Rows are points. A path goes straight from each point to the next, and from the last back to the first. The post is the endless flat space through its rows: a point in 2 columns, a line in 3, a plane in 4, and so on, so that a path can go around it. How many times does the path go around the post? Going back the other way cancels.

Post:
[[-3, -10]]
Path:
[[-15, -83],
[37, -38],
[52, -22],
[-5, -52],
[-38, -49],
[-67, 43],
[-46, 43],
[-43, -8]]
Times around: 0

Post, 7 rows:
[[3, 38, -57, 59, -14, -41, -63, -4],
[14, 25, 13, 7, 4, 33, 27, -40],
[-4, 51, 48, -20, -69, -5, 3, -38],
[21, 11, 7, -26, -52, 42, 48, 49],
[-6, 21, 7, -71, -15, 37, 48, -58],
[-33, -25, 40, 41, -4, 81, -32, -9],
[7, -17, 57, 9, 9, 36, -4, 55]]
Path:
[[-62, 4, 50, 6, 6, -7, -33, -26],
[0, 10, -7, -19, -42, -11, 27, -34],
[25, -27, -4, 41, 17, 38, -14, -12],
[40, 11, 42, -3, -54, 121, 24, -12],
[16, 30, 16, -43, 46, 16, -23, -17],
[-12, 17, -3, 20, -1, 17, -25, 22],
[-50, 15, -3, -6, -19, 19, 3, -18],
[-21, 51, 41, 32, 38, 42, 41, -21],
[16, 76, 54, 39, -26, 30, -5, 5],
[11, 49, 67, 13, -71, 62, 9, -39],
[31, -16, 17, -27, -2, 7, -29, -18],
[8, 1, 59, -1, -30, -23, -22, 2],
[-16, 21, 38, 14, -51, 22, 10, -38],
[-30, 36, 5, 7, -28, 9, -2, -5],
[31, 45, 48, 40, 23, -13, 20, 84]]
Times around: 0
